Each wall is flat, endless, passes through zero and stands at right angles to its row. A trip goes straight from one point to another. Which walls does it cross, in order?

Walls:
(1): [-2.2 -2.2 -0.6]
(2): [ 2.0  3.5 -2.1]
(3): [-1.4  2.0 -2.4]
(4): [ 0.4 -0.3  3.1]
(5): [-3.2 -1.0  3.9]
(6): [ 3.3  2.6 -1.3]
Trips:
[-4.9  1.6 -0.8] to [ 1.3 -6.5 -1.3] -> 3, 5
[-1.4 -4.8 -4.5] to [-0.1 -1.3 -4.6] -> 2, 6
[-4.0  3.8  3.2] to [-0.4 -5.2  0.6] -> 1, 3
[0.4 2.1 0.6] to [-0.6  1.1 -4.8] -> 4, 1

Walls:
(1): [-2.8  2.1 -3.7 -0.5  7.8 -4.4  2.2  2.3 -2.4  5.4 -2.2 -2.1 -0.3 -1.1]
(2): [-4.8 -0.5  4.8  2.0 -0.1 -0.5  1.8  0.3 -3.3 -2.1 -2.6 -1.7  4.5  0.6]
(3): [-2.8  1.4  1.7  2.3  1.2  1.5  0.3  3.2  1.0 -1.1  1.1  6.9 -0.8  0.5]
(4): [-0.6  2.3 -2.7  4.7 -2.4 -0.5 -2.8 -1.3 -1.3 -1.6 -1.5 -5.6 -0.3 -4.5]
(5): [-0.1  0.3  0.1 -3.3  0.5  1.5 -0.8  0.6 -2.0  2.9  1.1 -2.8  5.2  1.5]
(6): [ 1.6  1.3 -1.1 -0.5 -1.5  2.5  0.8 -2.8 -0.8  3.6 -2.4 -0.8 -3.2 -1.7]
(7): [ 1.6 -4.8 -0.3 -0.5 -4.0  3.5  7.0  1.0 -0.1 -3.1  2.4  4.3  3.2 -1.6]
(8): [-0.3  5.2  0.0  5.8  1.3  1.3  5.8 -0.7 -1.6 -1.2 -5.8 -4.1  2.2 -1.1]
Trips:
[ 3.5  4.4  1.0 -2.8 -1.5 -2.9  4.3  4.2 -1.5  0.4 -0.8 -0.9  2.3  2.4] to [ 1.6 -1.2  0.0 -2.0  0.6 -0.3 -1.4 -3.8 -2.5 -0.2  0.4 -5.6 -1.1  0.6] -> 7, 6, 4, 2, 8
[-1.0 -0.1  3.0 -0.2 -3.3  1.6 -0.2 -2.4 -1.9 -1.9  1.4  2.5 -1.1  5.1] to [ 3.2  2.2  2.7  1.5  2.3  2.8  1.6 -2.1  0.2 -3.6  3.4 -0.5 -4.1 -2.0] -> 6, 2, 8, 4
[ 3.5 -1.3  0.9 -1.8 -1.7 -2.5 -1.1  0.0  1.3 -2.8 -2.3 -2.4  1.2  1.7] to [ 0.2  1.2 -4.6  0.1  3.5  0.0  0.9  1.1  0.1  0.0  1.5 -1.0 -0.2 -0.6] -> 2, 8, 1
